Rows are points. Any point is a mix of the corners, with weights that add up to 1. It lies inside the corners' shape when no weight is negative. Is each point inside? If not, which corners have a negative weight?
In the rows, 128 means zero.

Corners:
(1): [ 60 127 154]
(2): [128 191  97]
(3): [112 130 228]
(4): [170 105  84]
Points:
[167 126 147] -> outside (1)
[128 165 107] -> inside
[ 86 153 163] -> outside (4)
[ 80 130 144] -> inside
[125 140 133] -> inside

Corners:
(1): [ 60 167  95 112 166 148  99 112 150  62  46]
(2): [127 109  81 167 151 144 150 144  40  63 108]
(3): [ 81 133 115 156 122 121  90  85 173  95  93]
(4): [131 150 104 113 105 204 139  63  33 105 121]
(5): [105 204 187  57  99  91  76 111 136  85  65]
(6): [157  93  69  78  83 184 162 136  47  94 105]
(7): [144 110  94 123 194 166 126 150 119  72 129]
(8): [ 99 124  69 142 138 159 158 188 113  49 177]
(9): [ 93 190 177  69  85 115  51 169 116 173  91]
(10): [ 51 108  93 103 180 111 124 121 121  60 118]
(11): [128 131 143 121 104 187 192 124  69 136 104]
(12): [130 205 111  80 121  77 116 166 138 159 122]
Points:
[112 134 122  89 135 169 106 137  76  63 107] -> outside (3, 11, 12)
[112 146 106 113 122 151 129 124 100  94 115] -> inside
[111 144 121 103 124 159 144 115 112  97 105] -> outside (2, 9)
[105 137  82 110 164 117 125 144 134  72 110] -> outside (4, 9, 11)
[113 150 116 114 130 127 118 139  97  97 103] -> inside
[ 98 147 108 116 132 143 116 123 114  92  89] -> inside

Corners:
(1): [121 173 100  53  75  76 110 200 195 117 117 164  92 193 158  87 132 173
 129 133]
(2): [107 138 178  35 151 149  71 138 117 102  97  96 197 142  44  89 133 142
  85 125]
(3): [133 158  75 157 182  76 202 132 153 133  79  98  77 105 162 149 141  93
 172 106]
(4): [142  96 172 107 194 181 200 117 142 155 191  64 120  73 187  74 116  96
 162 181]
(5): [ 88  84 110 174 108 164 164  72 217 110  96 171 102 204 138  58  60 166
 137 180]
(6): [133  95  80 139 121  71 160 126 159 115 108 156 100 118 168 143 174 161
  94 170]
(7): [153  96 172 147 162 152 104 175  94 159  92  85  60 108  57  44  97 119
 189 100]
(8): [138  85 155  84 160 174 199 122 140 111  98  80 166 212 119 137 159 186
  92 211]
(9): [111 140  97 102 168  69 211 104 131 166  92 122  96 142 124 171  80  78
  93 150]
(10): [100 153 200 100 193  69 134  95 153  99 107 161 155 115  53 135 113 182
 154 165]
(11): [ 48 131  79  89 123 171 150 198  89 100 172 112 162 127 101 160 107 170
 154 154]
(12): [ 93  90 183 118 178  88 109 190 142  83 194 156  52 151 125  95 120  66
 191 139]
(13): [187 195  86 135 186  58 178 195  79 139  81 128 125 112 157 128 130  78
 103 111]
(14): [131 167 157 139  81  56 180  98 105  91 112 130  93 140 125 161 135 156
  93 106]
(15): [111 187 126 115 183  79  91 151  90 194 111 155 113 111 148 164 129  92
 160 103]
(16): [154 170  85 155 166 100  88 101  97 164 161  52  75 111 136 100 154 149
  94 197]
(17): [130  95  86  85 138 117 164  93  98 180 103  66 150 181 137  66 127 200
  66 106]
(18): [174 129  85 126 134  94 101 116 116  80 122 123  73 105 121 179  89 183
 170 127]
(19): [ 68 130  79  52  72 144 138 133  93 117 113 139 163 211  51  98 125 158
 168 164]
(20): [131 133 169 105 126 154 177 114 160 113 175 180  58 164  87  75 136 132
  97 119]
(21): [176 108  89 169  96 148 138 122 131 144 203  68 164 143 105 158 131 157
  99 163]
Points:
[118 145 148 122 151  92 136 149 144 116 132 145  91 119 124 119  82 112
 156  88] -> outside (6, 8, 16, 19)
[130 131 120 114 134 117 142 137 126 126 124 117 109 143 123 117 123 139
 127 136] -> outside (10)
[127 135 120 101 130 106 136 139 114 126 135 118 119 145 110 126 128 144
 122 147] -> outside (3, 5)
[104 150 131 107 134 108 141 116 137 133 149 124 122 149 102 114 120 140
 124 151] -> outside (6, 7, 8, 13, 18)
[140 103 135 144 167 129 172 112 125 122 128  91 113 119 107 116 113 133
 119 149] -> outside (1, 15, 19)

Corners:
(1): [180 172  86 151 121  65 125  83 116  98  88  95 115  87 126 153 137  69
  99 156]
(2): [159 145 145 162 112 117 126  95  85  94 117  99 138 121 128 133 218 126
  81 159]
(3): [ 30  49 154  44  86  50  32 131  36  29 179 187 108 147 149 113  81 172
 170 131]
(4): [182 153 101 100 123 110 167  71 197 140 219 181  88 155 108 136  98 152
 135  72]
(5): [ 96 138 103  53  66 118  85  88 119 145 212 220  70 170 109 114  68 196
 122 172]
(6): [170 114  97 163 187 145 170  71 102 150 179 165  85 191  72 145  86 117
 150 120]
(7): [218 183  84 136 173 129  87 107 147  82 104 121 130  73 112 114 210  91
  94 157]
(8): [210 132  79 204 107  86 110 104 127  97 103 140 168 157 150 138 172  67
 105 162]
(9): [118 136 165 138 158 110  84  67 133 113 114 133 161 141 135 142 167 101
 105 192]
(10): [140 107  84 107 159 128 129  33 147 140 121 172  22 158 141 149 119 133
 120 126]
(11): [ 66 140 192  47 181  61 114 141  75  64 138 196 132 170 204  85  96 149
 109  97]
(12): [ 98 136  86 111 152  90 140 139 157 123  90 129 137 152 133  96 158 153
  91 115]
(13): [135 165  77 134  68 117 159 125 151 111 170 232  67 182  71 176 109 148
 170  98]
(14): [184 146  96 152 132 124 106  58 139 140 152 183  84 169 110 177  70 203
 132 112]
(15): [163 174 125 201 117 100  31 135 107 142 112 143 116 160 111 129 162  66
  76 134]
(16): [148 134 113 123 113 142  99 125 122  99  65 131 150 101 121 158 140  65
  59 157]
(17): [102  90 248  61  92  50  66 176  28  80 132 171 132 186 176  64 101 166
 185 129]
(18): [ 68  98 230 101 161  62 110 152  83  64 112 221 105 124 163  34  99 153
 135 131]
(19): [ 99 138 132 159 131  85 110 153  63 141  96 132 162  84 229 111 176 108
 115 130]
(20): [151 191 110 191  92 168 105 125 154  83 114 105 136 152 158  87 164  89
 100 176]
(21): [149 121 100 118 124 119 130 127 155 102 189 132  55 173 111 177  77 160
 105 193]
Points:
[154 140 119 136 119 105 109 113 108 101 133 153 111 138 135 127 136 125
 114 140] -> outside (9, 12)
[125 130 134 119 137 104 102 105 111 105 127 147 113 136 137 118 128 128
 110 145] -> outside (8, 13)
[144 136 112 130 123 112 113 100 126 113 139 157  95 153 127 139 123 134
 115 143] -> inside
[150 142 122 137 138  97 106 108 103 122 101 154 134 129 141 126 154 110
 104 145] -> outside (3, 4, 20, 21)
[158 141 111 134 125 109 115  93 134 119 147 164 106 153 125 140 114 144
 120 126] -> inside
[126 138 138 136 113 105  88 154  76  91 112 172 141 140 143  96 144 125
 112 134] -> outside (1, 4, 9, 10, 21)
[108 126 140 106 124 103 127 105 107 109 142 179 105 149 136 116 112 146
 132 125] -> outside (7, 8, 15, 21)
[156 158  79 131 124 134 133  95 154 139 148 161  66 131 102 139 119 142
 106 133] -> outside (3, 8, 9, 11, 17)
[133 133 163 110 118 100  73 132 115  78 132 146 150 151 139 100 141 138
  99 158] -> outside (1, 6, 10, 13, 19)

Corners:
(1): [115 153 143 127  74  50 124 108  86 145 181 166  78  73 204  86  20 145
 104 124]
(2): [125 164 148  45  84  74  96 119 134 130 161 158 125 156 166 171 166 107
 111 103]
(3): [ 71 104  86 144  57 110 176 112  76  98 143 169 144 137  93 120 158 125
  80  83]
(4): [130 155 108 151 141 152  48  86 133 128 155 196  91 153 137 163 122 166
  86 105]
(5): [ 50 146 104  91 122 129 190 148 197 143 172 105  94 122 179 119  72 164
 141 175]
(6): [151 181 146  76  74 173  81  80 159 107 150  84 129 142  97  92 166 110
 104 175]
(7): [139 156 174 102 167 144 105 165 169  72 185 131 158  93 116 172 215 135
 117 143]
(8): [ 37 107 157  59 100  95 148 141 137 120 153 195 146 164  98  72  50 165
 118 162]
(9): [138 165 108  74 130 108 150 175 144 138 132 108 161 126 133  87  64 161
 192 183]
(10): [103  88 145 105 156  86 144 190 123 126 125 184 142 140 156  76 198  87
 171 179]
(11): [ 70 147 124 159 131 154  91 144  90 131 158 129  79 156 118 142  69 190
 151 180]
(12): [140 107 160 115  68  72 105 155 188 139 152 115 100 142 141 117  73  83
  84 153]
(13): [125 153 162  43 162 124  71 105  92  74 141 183  64 156 176  70  36 151
 139 141]
(14): [138 151 175 107  68  98 117 196 151 164 119 154  91  65 141 157 190 135
 145  79]
(15): [165 125 141  59 118 167 105 126  68 122 192 136 145 123 131 124 141 108
 116 102]
(16): [ 78 114 108 124 115 131  90 181 186  93 128 119 193  92 141 123 229 116
  99 101]
(17): [ 89  64 183 189 146 116 181 168 116  93 189 106 166  72 140 118 220 172
 195  87]
(18): [143 133 179 149 159 142 131 140  74 107 150 116 170 137 175  82 249 110
  98  77]
(19): [167 138  91  19  82  75 125  94 117 170 109  75  64 134 128  89 144  87
  79 145]
(20): [ 47 166  87 148 180 114 155 183  95 137 195 123 108 104  99 134 117 133
 163 110]
(21): [128 165  96 126 121 173  68 144 158  68 189  92 125 175 107  99 188 177
  99 158]
Points:
[ 98 132 125 128 128 112 136 150 131 120 154 128 140 135 135 103 149 135
 131 151] -> outside (13, 14, 15)
[117 134 151 101 114 113 133 145 118 109 170 146 133 129 140 109 139 127
 128 127] -> outside (4, 11, 16, 19)
[120 136 143 101 115 118 117 138 126 114 158 137 129 130 139 119 152 125
 119 125] -> inside
[107 135 132 102 114 114 117 142 131 118 159 138 118 123 132 119 124 135
 125 136] -> outside (18)
[132 130 155  84 119 126 105 143 156 116 149 138 124 130 147 117 183 119
 116 129] -> outside (1, 3, 9, 11, 20)
[112 143 126  94 103 110 125 137 122 119 155 136 117 128 138 107 121 131
 115 136] -> outside (4, 17)

Corners:
(1): [116 115 135 134 169 135  96  54 163 146 137 142 153  95 110 122 161 163
 117  86]
(2): [113 166 114 117 103 181  90 119 112  99  90 105  61 174  92  93 191 135
 203 105]
(3): [111 127 142 126 118 138 133 139 140  96  70 113 136 137 121 111 170 157
 168 132]
(4): [177 122 168 120 140 149 145 156 101 140 181  89 203  83 144 141  95 152
 134 118]
(5): [168 111 140 137  95 178 131  87  79 132 166  96 215  96 145 185  93 127
 140 193]
(6): [ 97 171  99  98  89 141 102 110 182 128  72 134 135 147  92  69 157  86
 189 105]
(7): [132 131  71 134 110 173 138 123  80 116 198 108 177  68 114 164 157 149
 114 125]
(8): [108 144 150 160 173 143 121  80  85 174  95 161 117 103 147 118 128 171
  95 108]
(9): [154 107  91 121 147 150  98 134  86 141 147 113 193  60 130 131  90 128
  97 184]
(10): [159 104 125 145  95 144  88 153  85 142 151 137 162 113 138 146  62 115
 113  93]
(11): [109 125 131 120 118 130 140 127 139 158 121 170  82 153 137  56 162  83
 188 104]
(12): [164 109 125 124 142 146 155  81  75 127 161 144 249  93 140 123  80 127
  54 132]
(13): [ 81 154 122 138 130 131  96 123 129 148 138 157 106 170 118  96 184 149
 107 152]
(14): [146 140 131 209 177  67 130  77 147 152  90 147 130 150 155 115 157 160
 102 107]
(15): [153 148 140 112 113 118 143  92 133 125 151 138 146  73 134 139  84 139
  70 141]
(16): [201 133 135 111 110 102 128 126  63 183 125 160 162 115 107 139  86 107
 112 140]
(17): [146 106 175 190 131 149 134 116  79 162 157 121 172  92 121 134  80  79
  60 149]
(18): [ 92 137 121 136 184  96 119  64 112 151 126 105 121 143  69 125  95 156
 156 111]
(19): [162 115 132 154 159 180 168 127 134 128 195 129 182  88  86 134  96 149
 102 145]
(20): [124 121 115 122 214 126 110  89 141 152 109 141 121 159 148 153 156 129
  90 106]
(21): [113 114 104 102  65 144 134 136 146 172  97 102  60 189 119  58 137 124
 161 107]
Points:
[136 126 121 136 132 140 130 102 108 141 126 126 144 126 118 121 114 127
 127 130] -> outside (1, 4, 13)
[143 133 132 133 141 133 107 135 140 135 121 142 131 124 121 116 130 116
 124 118] -> outside (5, 7, 8, 12, 18, 21)
[131 127 128 130 132 139 128 116 120 142 124 133 136 122 125 113 130 131
 130 127] -> inside
[136 141 118 143 133 127 136 132 143 137 118 134 124 133 124 101 155 127
 127 136] -> outside (1, 5, 8, 10, 12, 18)
